Each wall is flat, endless, passes through zero and stands at right angles to its row. A trip goes straight from one point to another. Which walls does it cross, in order?

Walls:
(1): [-13 -44]
(2): [-34  19]
(3): [-2 55]
(4): [ 33 -21]
(5): [-35  19]
(6): [-59   7]
Trips:
[23 90] to [-44  72] -> 6
[-23  15] to [ 4 18] -> 6

Walls:
(1): [ 17  67  29   8  12  40   7 -19  51]
(2): [ 10   1 -25  20  29 -20  27   6  20]
(3): [-13 -45 -65 -41   5  -6  -7 -32 -22]
(4): [ -9 -44  16  43 -30 -57 -16   8  35]
(5): [ 32  20  -1  52  -3 -25 -12  92  10]
Trips:
[-11   3 -14  23 -24 -14   8 -60 -55] to [-18  55  -8  76  35  95  22   5  50] -> 1, 2, 3, 5
[-28  52 120  28 -45  20 -14 -22 -15] to [-53  -2 -47 -16  71  -1  24  25  50] -> 4, 2, 3
[ 29  66  17 -41  24  16  32 -44 -29] to [ 11  13  21  24  -9  40 -65 -26 -36] -> none
[ 54  79 -10 -45  11 -23 -30 -31 -46] to [ 36  21  38   5  33  17  11 -71   4] -> 3, 2
[  6  30  55  -6 -39  23  15 -28 -47] to [ 19   0 -17  -8  42  70  19  85  26] -> 5, 2
[ -1 -45  -5  75  -8 -19 -27  60  21] to [ 29  20   1  27 -49  -4 -56 -39  39] -> 1, 2
[ 17   0  26  14  -5 -15  21  -9 -29] to [ 11  16 -81  64  17 -24 -52 -30  -7] -> 2, 3
[  8 -55  52 -30 -58  -6   7  38 -16] to [-63 -30  29   9 -55 -29   1 -17  30] -> 5
[ 40 -18  10 -10  -9  36  21 -13  75] to [-37 -32 -22  20   7 -19  42  -7   6] -> 3, 1

Walls:
(1): [-28 -20 -19  53  44 -10  42 -40 -60 -45  27 -18  16  27  61 -69  88 -54
  -6  23]
(2): [ 13   9   8  19   1 -37  33 -67 -30  23  -5  92   4 -21   7 -64  -4  24
  42  22]
(3): [  4 -44 -41 -57  43  40 -27  99 -37  67  28 -10   8 -32  24  41 -12  15
   2  15]
(4): [-39  26 -14 -19   7   2  -8 -31  -8  37 -10 -74 -39  -5  25  29 -39 -22
  41  10]
(5): [-19 -43   7 -12 -33   0 -85   6  25  21  43  35 -69 -16 -30 -11 -20 -23
  55  -7]
(6): [-24   6   3  76   7 -20 -29 -11   0  29 -20 -37   3 -11 -76   3 -24  51
  58 -86]
Trips:
[ 60  24 -36  -2  25  49   7  16 -73 -18  13  36 -58  21   6 -86  20  65
  49   8] to [-22  10   3   0  -9  -2 -17 -82  38   3  16 -57 -13   7  30  -2   1 -82
  -4   7] -> 3, 4, 2
[-24 -10  -2  -1  27  26  46   9 -23  -7 -54   6 -11  26  34 -10  31 -55
 -18 -77] to [ 31  27 -32  14  15  48  59  -8  21  29 -46 -55 -20 -27 -36 -29  24 -39
  30 -24] -> 4, 6
[ 16  15  37 -18 -36  27 -83  -4  31  25  -8  55   5  62 -59 -32  37  86
  53  14] to [ 28  25   4 -27  24  19  22   7 -14   9  38 -26   9  -4 -60  22  31   1
  15  38] -> 3, 2, 5, 6, 4
[ 21  15  -1 -37  12 -32  67  -3  33  -1 -63  38 -28   4  -9 -84 -72   2
  20  15] to [ 62 -29 -27  76  -5 -21  -4 -85  39  24  -6  56  56   9  -3   3 -23 -16
  34  36] -> 6, 1, 5
[-22 -17 -62  -8   7 -20  -3  31  -8 -41  16 -58 -11  52 -29 -21  53  49
   0 -42] to [ -48   17 -111   92  -13  -10   13   62    0   59    5   47  -24   55
  -23  -24  -56   -8   19   15] -> 5, 4, 2, 1
